Each point is reached from the start by the listed moves, each made once or not at all, plus a little noise. Is the number of moves made odd or even? Then give how often each move was made.

Moves:
(1): [ 0.41 -0.53  0.71 -0.77]
(2): [-0.24  0.24 -0.04 -0.34]
Start: [-0.17  0.12 -0.02  0.29]
Points:
[-0.40  0.37 -0.04 -0.09] -> odd (0, 1)
[ 0.22 -0.41  0.71 -0.50] -> odd (1, 0)

Moves:
(1): [ 0.59  0.35 -0.12 -0.21  0.56 -0.15  0.05 -0.17  0.09  0.03  0.19 -0.18]
(2): [ 0.16  0.02  0.13 -0.03 -0.14 -0.11  0.19  0.08 -0.24  0.26  0.15  0.14]
(3): [-0.04  0.06  0.31 -0.43 -0.08 -0.05 -0.33  0.17 -0.16 -0.25  0.31 -0.26]
(4): [ 0.54 -0.30  0.15  0.37 -0.43  0.55  0.20  0.06  0.09 -0.22 -0.19 -0.10]
(5): [-0.34  0.42  0.03  0.11  0.24 -0.19  0.17 -0.06 -0.09 -0.27  0.14 -0.19]
(6): [ 0.08 -0.39 -0.04  0.08  0.03  0.22  0.21  0.27 -0.26  0.03 -0.16 -0.15]
(7): [ 0.21 -0.51  0.19 -0.05  0.08 -0.02  0.13 -0.35 -0.04 -0.07 -0.10  0.02]
(8): [-0.42  0.08  0.26 -0.20  0.34 -0.33  0.05  0.40  0.16  0.08  0.19  0.18]
(9): [-0.34  0.05 -0.05 -0.21 -0.32  0.26  0.38 -0.25  0.19 -0.04  0.02 -0.23]
Start: [ 0.09  0.00  0.29 -0.18  0.29  0.13  0.31  0.16  0.16 -0.03  0.26 -0.21]
Points:
[-0.76  0.17  0.63 -0.39  0.45 -0.02  1.31  0.64 -0.07  0.06  0.63 -0.43] -> odd (0, 1, 0, 0, 1, 1, 0, 1, 1)
[ 1.60 -0.75  0.89 -0.46  0.30  0.62  0.74  0.22 -0.38 -0.24  0.44 -0.76] -> even (1, 1, 1, 1, 0, 1, 1, 0, 0)
[-0.28  0.44  0.32 -0.06  0.55 -0.05  0.49  0.08  0.03 -0.26  0.42 -0.38] -> odd (0, 0, 0, 0, 1, 0, 0, 0, 0)
[ 0.08  0.42  0.96 -0.98  1.44 -0.59  0.39  0.14  0.13 -0.51  1.03 -0.65] -> odd (1, 0, 1, 0, 1, 0, 1, 1, 0)
[ 0.38 -0.94  0.47 -0.15  0.43  0.34  0.66  0.08 -0.15 -0.06 -0.03 -0.33] -> even (0, 0, 0, 0, 0, 1, 1, 0, 0)
[-0.74 -0.32  0.70 -0.47  0.66  0.07  1.26  0.16  0.12 -0.26  0.40 -0.59] -> odd (0, 0, 0, 0, 1, 1, 1, 1, 1)
